Rows are points. Examples show where two turns around zero, p and q, send a point. Write where each new point lands after one turn and then the other. Backwards means that the second turn is done in reverse. Each puzzle has new turns, and all numbers are rounded.
(in the rows, 128 means zero)

Turn p:
[114 144] => [109 118]
[148 193] => [ 69 162]
[ 91 122] => [126  91]
[154  90] => [171 145]
[133  90] => [166 125]
Turn q:
[146 114] => [139 108]
[ 84 164] => [103 179]
[107  90] => [ 93 102]
[175 144] => [177 123]
Where do these land?
p, then q: [187  83] => [199 148]
q, then p: [104 136] => [107 114]
p, then q backwards: [161 141] => [109 158]
q, then p backwards: [ 98 139] => [145 155]
p, then q: [ 89 140] => [ 95 104]

Turn p:
[140  77 105] => [149  81 152]
[182 174 168] => [173 193 107]
[115 136 161] => [114 158 144]
[124 137  96] => [122 107 103]
[ 80 115 109] => [ 83 100 135]
Turn q:
[154 160  62] => [168 169  75]
[129 143 146] => [140 125 148]
[128  81 179] => [ 94  72 152]
[102 127 125] => [110 145 137]
Where do these land?
q, then p: [142 108  97] => [121  96 107]
p, then q: [147  71 157] => [143  71 158]
p, then q backwards: [ 93 166 134] => [ 96 102  97]
p, then q backwards: [136 108  91] => [163 111 146]
q, then p: [122 187 162] => [166 183 140]

Turn p:
[151  64 179] => [ 81 135 198]
[ 93 145  96] => [131 139  79]
[110 161  93] => [149 124  81]
[146 128 104] => [127  99 119]
[141 142 168] => [152 141 163]
Turn q:
[129  87 171] => [173 106 159]
[ 88 176  99] => [ 64 114 107]
[106 155 125] => [ 95 118 129]
[157 119 137] => [149 150 138]
[169 100  68] => [158 168  68]
[119 129 167] => [131 112 165]
Where do these land?
q, then p: [ 90 120  93] => [ 88 114  97]
q, then p: [ 91 136 203] => [ 95 172 192]
p, then q: [150  99 116] => [144  93 128]
q, then p: [136 151 134] => [141 150 125]
p, then q: [173 134  93] => [181 117 110]

Turn p:
[159 152 126 110] => [129 141  88 135]
[194 117 152 126] => [178 128  82 106]
[ 94 102 101 130] => [110  95 159 140]
[173  99  98 118] => [155  85  94 141]
[101 136 154 115] => [103 145 140 103]
[ 48 160 138 169] => [ 94 172 205 142]
Turn q:
[132 165 141 139] => [137 132 106 161]
[105 116  76 165] => [100  80 100  98]
[114 162 204 119] => [120 191 125 184]
[183 104  96  80] => [188 113 170  92]
[112 114  85 119] => [127 112 115  84]
[110 131 186 124] => [106 174 138 159]
[140 104 107 150] => [118  93 141 118]
Where do these land?
q, then p: [116 183 116 147] => [143 101 134 180]
q, then p: [100 121 156 118] => [104 159 136 139]
p, then q: [135 116 122  61] => [113 128 118  62]
q, then p: [ 67 131 109 195] => [ 80  81 185 157]
q, then p: [174 110 130 112] => [159 139 112  91]
p, then q: [176 106 136 135] => [163  99 154 115]

Turn p:
[160 150 120  90 127 145] => [120 170 102 125 130  99]
[134  71 113 186  93  73] => [ 75  59 166 170 134 146]
[151  77 142 142 121 138] => [115  82 115 134 157 109]
[128 102 162 141 119  83] => [ 91  85 138 105 119 143]
[106 189 136 124 127 162] => [174 163 107 127  89 137]
[ 87 119  82  73 131 161] => [151 183 117 138 184 160]
[131 189 141 140 179 134] => [170 154 152  98  83 101]
Turn q:
[135 160  92 179  86 120] => [ 73 180 122 144 147 148]
[140 141 172 121 175 106] => [149  78  86 133 144 123]
[154 109 120  94  91 158] => [165 172 141 127  96 120]
[ 79 156 117 113 193 153] => [122  56 157 146 112 170]
[128 104 159 139 114 133] => [127 130 123 129 123  85]
[137  97 183  86 101  84] => [187 133 122 114 168  72]
[124 129  54 165 137 143] => [ 72 146 144 103 105 176]
Where do these land?
q, then p: [124 163 121 123  77 155] => [156 112 132 138  69 120]
p, then q: [ 57  98  88 150 104 117] => [ 99 104 105 152  54 101]
q, then p: [167 110 122 157 122  98] => [128 184 146 130 136 141]
q, then p: [145 127 161  93 147 173] => [ 86 101 114 171 123 107]
q, then p: [125 113 171 124 165  61] => [104 139 172 103 192 104]
q, then p: [ 97 174 149 130 158 117] => [154  83 151 134 161 117]
q, then p backwards: [152 106  87 125 130  83] => [102 123 153  75 152 121]
p, then q: [158 133 125 123 122 219] => [101 154  84  79 150 183]

Turn p:
[156 112 134 137 107 117 165 110] => [145 118 129 135 144 142 177 137]
[103 133 111 146 124 138 118 120] => [126 117 127 111 124  98 122 117]
[142 111 135 144 122 118 118 137] => [121 145 132 129 154 126 137 129]
[150 130 139 130 116 126 109 112] => [116 140 134 142 129 116 142 151]
[ 58 109 136 120 148 130 112 109] => [146 121  91  82 122 107  86 144]
[158 131 147 121 184 121 147 117] => [166 131 118 180 136 146 112 137]
[152 146 120 114 126 164 110 163] => [108 139 178 140 111 139 109 117]
[135 118  85 121 107 112 139 110] => [106  83 124 126 140 130 150 129]
[ 99 161 145 120 117 125 134 174] => [119 158 120 108  93 149 119  91]
Turn q:
[122 117  66 140 114 110 115 111] => [147 137 103  97  96 109 131  87]
[129 112 139 135 112 145 130 110] => [142 121 108 132 142 138 110 131]
[163 110 136 111 129 103 147 122] => [161 115 137 127 108 131 140 160]
[117 151 139 142 147 126 152 102] => [117 163 126 125 124 159 123 143]
[137 148 122 130 107 103 154 115] => [152 155 144 108 118 126 114 140]
[149 153 134 137 138 120 107 141] => [125 126 158 117 141 138 152 117]
[123 134 136 135 164 170 157 179] => [ 83 141 117 149 163 104 162 160]
[114 114 131 110 131 172 111 155] => [ 94  95 112 142 151 107 125 126]
[119 129 138 105 129 128 142 103] => [122 125 125 126 111 142 104 149]
[107 112 139 134 110 103  64 141] => [137  99 151 158 124 128 120  68]
Where do these land?
p, then q: [127 133 123 134 144  31 117 113] => [103 174  79  99  94 104 158  90]
q, then p: [140 143 129 119  95 118 157 129] => [103 157 126 151 124 147 119 131]
q, then p backwards: [129 133 133 105 105 152 118 115] => [108 107 103 115 142 132 118 129]
p, then q: [ 96 137 165 136 117 109 126 112] => [130 137 145  88 113  95 126 131]
q, then p: [133 151 139 126 148 146 130 163] => [158 138 101 117 124 140 112 109]
q, then p: [150 128 121 141 148 154 133 112] => [137  99 144 126 121 147 111 115]
q, then p: [137 132 119 150 124 147 118 170] => [155 115  91 149 136 136 123 122]
p, then q: [138 115 111 120 114 125 127 111] => [124 129 118 154 122 114 134 137]
q, then p: [102 147 109 136 137 150 134 129] => [120 110 105 120 104 117 111 119]
p, then q: [128  61 130 113 149 148 120 126] => [ 97  84 144 147 136 130 172 136]
